Each row is a point. Each copy is the shape, with its points in the same order, stretched, turned, moved and blurred by noise. Is it also mirrored, or only turned?
In the rows, zero is written as 128.

Shape (6 x 3):
[[ 69 116 155]
 [155 114  95]
 [ 88 139 164]
 [163  99 113]
 [116 130 111]
 [146 123 136]]
Copy 1 (6 x 3):
[[ 77 125 144]
 [165 138 106]
 [ 87 154 149]
 [174 130 132]
 [124 144 108]
 [149 152 142]]
Copy 1 is: only turned
Copy 2 (6 x 3):
[[129 160 190]
 [163 103 113]
 [106 165 165]
 [148  91 125]
 [152 144 133]
 [126 117 124]]
Copy 2 is: mirrored
Copy 3 (6 x 3):
[[ 82  88 133]
 [175 131 112]
 [ 86 117 149]
 [184 119 132]
 [132 129 112]
 [154 132 145]]
Copy 3 is: only turned

Shape (12 x 6):
[[124 145 102 136 107 157]
 [118 122 168 138 139 153]
 [149 121 135 148 147 140]
 [147 122 153  87 123 161]
 [122 108  96 163 170 111]
 [ 94 139 137 162 138 133]
 [135 145 154 147 203 138]
 [149 121 140  64 128 153]
 [ 87 103 113 101 143 158]
 [115 125 124 138 147 139]
 [135 157 122  98 179 106]
 [ 98 122 131  85 174 116]]
Copy 1 (12 x 6):
[[151 114 152 122 122 154]
 [ 99 139 117 165 100 129]
 [127 130  95 148 135 129]
 [121 106  95 119  72 132]
 [113 126 110 132 185 127]
 [111 156 155 156 140 134]
 [ 96 183  69 140 145 142]
 [109  96  90  96  75 136]
 [ 80  99 140 113 122 166]
 [110 133 121 128 137 143]
 [111 162  94  74 139 125]
 [ 67 136 113  91 128 131]]
Copy 1 is: mirrored
Copy 2 (12 x 6):
[[112 149 108 147 120 155]
 [136 100 161 140 140 168]
 [173 115 136 153 129 161]
 [138 123 130  83 118 177]
 [175  99 108 176 150 116]
 [121 118 153 173 159 134]
 [196 123 161 153 189 161]
 [140 126 111  65 124 162]
 [107  97  93 115 161 137]
 [142 116 127 144 147 145]
 [178 163 122  98 176 119]
 [145 113 120  90 178 112]]
Copy 2 is: only turned
Copy 3 (12 x 6):
[[126 147 109 136 129 162]
 [102  98 127 134 101 128]
 [133 110  94 135 121 121]
 [147 112 139  94  90 152]
 [128  99  82 152 182 108]
 [ 84 121 119 156 138 117]
 [ 92 100  81 106 132  78]
 [164 114 146  75 104 157]
 [116  93 135 113 156 165]
 [116 111 112 134 141 130]
 [131 134 116  84 156  90]
 [121  98 146  90 163 112]]
Copy 3 is: mirrored

Shape (14 x 9):
[[165 144 179 105 173  95 167 109 135]
 [168 157 176 140 113  98 147  99 115]
 [ 98 146 111 120 101 100 116 162 139]
 [147 129 157 173 153 112 150 103 112]
 [100 157 104 118 125 122 103 137 166]
 [123 138  78 126 110 126 101 142 162]
 [138 131 123 135 118 157 130 112  85]
 [161 115 215 150 148 115 141 121 127]
 [143  99 167 108 139 122 158  88 100]
 [102 138 155 136 113 155 149  99  75]
 [113 135 100 117 120  67  88 148 130]
 [115 148 135 136 143 144 139 122  65]
 [141 149 112 118 118 123  96 169 135]
 [121 133  99 125 110  98 148 169 140]]
Copy 1 (14 x 9):
[[131  87 144  74 175  93 154 147 146]
 [131  83 128  81 117 100 126 171 158]
 [113 177 103 128 122 102 136 138 105]
 [104  63 133 127 139 124 135 149 150]
 [104 194 114 117 131 131 117 105 119]
 [126 182  85 132 131 130 122 103 118]
 [142  96 114 116 121 160 122 145 102]
 [143  69 175 129 133 103 159 155 160]
 [146  58 149  90 137 112 145 121 106]
 [112  82 140 100 109 154 140 148  92]
 [126 168  92 143 139  87 100 129  99]
 [112  98 124 119 140 158 127 161  84]
 [144 183 109 134 144 125 129 151 121]
 [115 166  84 126 139 105 163 136 118]]
Copy 1 is: mirrored
Copy 2 (14 x 9):
[[157 118 193 107 106 100 152 111 165]
 [154 138 169 140  84  95 158 111 110]
 [ 92 118  94 125 101 103 114 174 133]
 [162 108 153 147 138 106 144 103 118]
 [115 140  87 125 117 123  99 149 162]
 [120 123  55 109 113 115 117 146 147]
 [137 121 123 100 125 152 137 125  82]
 [178  88 199 143  94 102 118 111 126]
 [121  98 173 102 105 135 149  81 119]
 [115 125 156 130 120 166 136 123  81]
 [ 90 123  95 113 126  61 111 147 136]
 [129 125 145 110 153 144 135 142  87]
 [138 125  87  94 107 101 110 173 126]
 [108  97  90 120 101 110 152 170 142]]
Copy 2 is: only turned

Shape (17 x 12):
[[173 115 117 136 134 111 155 122 127 135 118 165]
 [106 142 113 143  88 126 130 113 137 151 113 157]
 [132 147 160 103 105 127 109  86 140 122 112  92]
 [108 168 131 134 141 118 121 135 118 102  99 119]
 [115 159 105 126 119 136 133 132  99 120 100 129]
 [144  96 146 155  98 118 176 119 156 130 156 169]
 [107 120 132 103 105 136  70 124 100 113 115 117]
 [115 154  74 100 124 113 124 146 136 128 101 160]
 [113 113 152  68 138 157 116  88 114 108 155 108]
 [116 162 110 126 109 134 112 131  91 113 131 145]
 [122 138 158  99 166 144  80  82 132 127 164 106]
 [157  82 120 136 154 144 132 151 158  89 175 137]
 [112 124 110 128 117  86 143 120 127 104 129 161]
 [160  93  81 160 157 135 154 101 154  84 146 145]
 [136 155  67 121 102 114 146 151 131 114 137 147]
 [102 145 171  75 119 170  95  92 134 114 116 135]
 [174 119 143 148 104 114 147  95 158  99 148 180]]
Copy 1 (17 x 12):
[[179 100 123 132 113  92 126 135 140 151 109 122]
 [138 124 162 137 109 103  98 107 163 128 132 124]
 [129 108 155  88 155 140 111 100 136 110  90  89]
 [ 96 144 135 129 130  90 122 132 114 103  97 111]
 [113 148 121 139 105  97 122 118 120 104 133 107]
 [190  99 176 144 131 138 149 139 160 156 108 130]
 [102  97 155 100 114 125 108 111  96 106 146 122]
 [127 141 126 109  97  62 116 133 155 104 149 142]
 [128 119 153  78 181 150 151  91  95 118 138 128]
 [133 148 149 137 113  94 110 127  99 106 151 112]
 [111 112 159  79 214 124 106 107  99 134 120 133]
 [159  86 138 127 178 141 155 186 122 123 136 151]
 [146 109 167 124 113  66 151 129 142 120 123 122]
 [177  83 123 154 179  90 148 151 152  96 133 126]
 [161 151 138 128 107  81 131 161 154 102 163 110]
 [122 129 154  88 158 151 107  80 106 100 112 146]
 [219  89 173 138 145 111 119 140 145 119  97 123]]
Copy 1 is: only turned
Copy 2 (17 x 12):
[[162  95  99 120 106 125 121 105 127 146 118 153]
 [103 139  88 146 133 116 137  89 173 158 118 130]
 [144 134 144 120 131  90 114 101 154 122 117  70]
 [143 165 129 126 132 112 147 155 143 116 128 119]
 [128 171 103 125 127 134 141 120 137 126 124 119]
 [129  62 113 114 116 118 146  78 169 144 146 159]
 [ 97 160 157 161 125 144  93 129 149 115 120  96]
 [109 168  90 107 109 137 110 134 168 150 101 147]
 [119 142 171  96 156 131  76  97 130 102 138 101]
 [116 170 105 140 122 134 112 119 149 125 151 123]
 [139 130 159 121 176 105  61 135 133 114 149  92]
 [144  68 145  95 125 177 108 154 162 102 154 149]
 [113 131 106 120 104 106 128 110 172 114 121 171]
 [174  89  96 103 135 162 127 114 175  90 123 171]
 [112 144  68  96  93 143 121 123 180 127 132 141]
 [134 169 183 121 164 125  91  99 152 151 134  94]
 [179  81 118 124 103 110 118  83 185 141 147 156]]
Copy 2 is: only turned
Copy 3 (17 x 12):
[[164 107 103 149 118 125 164 171 126  99 130 141]
 [127 140  93 161  93 165 134 128 135 117 126 155]
 [158 127 148 137 123 137 114  68 144 149 115 109]
 [112 142  93 161 143 115  92 107 129 114 115 106]
 [117 144  94 146 116 129 108 130 112 113 135 110]
 [140 135 139 147  99 146 178 170 165  67 121 155]
 [101  90 136 155  92 152  92  95 100 137 107 102]
 [115 112  56 119 105 115 118 144 117 127 123 147]
 [ 86 106 181  91 141 146 146  91 116 136 111  98]
 [ 98 124 102 142 108 144 106 115  96  90 137 126]
 [ 99  91 166 114 184 164 115  70 119 147 116 122]
 [111  75 159 108 129 134 125 182 160  71 127 107]
 [101 114  81 151 105 119 151 128 142  92 118 136]
 [121  80  99 115 137 161 155 178 178  77 146  99]
 [118 117  74 112  88 108 117 159 134  86 165 146]
 [116 138 154  99 126 171 117  73 112 135  71 112]
 [165 107 114 133 103 157 166 133 162  53 104 146]]
Copy 3 is: only turned
Copy 4 (17 x 12):
[[137  93 113 144 108 130 170 155 173 157 122 136]
 [141 159  77 146 110 109 127 165 140 121 139 136]
 [178 144 118 101 162 133  96 102 135 119 111 141]
 [141 151 160 120 150  92 139 137 124 104 130 125]
 [127 145 136 101 118 103 158 156 103 124 120 129]
 [138  82  52 176 139 132 140 150 165 143 162 121]
 [144 137 140  98 108 104  83 103  90 110 134 170]
 [126 136 127  80  86  96 156 176 155 102 126 126]
 [124 105 146  83 168 153  96  99 130 117 157 178]
 [136 156 139  99 110 114 154 150 111 128 154 147]
 [137 141 179 117 161 167  69 110 154 112 167 171]
 [ 89  55 131 155 105 166 128 119 135  98 177 124]
 [110 110 108 120 115  87 153 135 170 138 147 123]
 [ 71  92 124 176 114 160 169 105 166 110 141 129]
 [124 124 100  79  85 121 181 159 143 123 144  98]
 [172 133 135  96 171 122  88 127 132  79 149 198]
 [160  94  85 174 129 147 164 121 187 128 158 139]]
Copy 4 is: mirrored
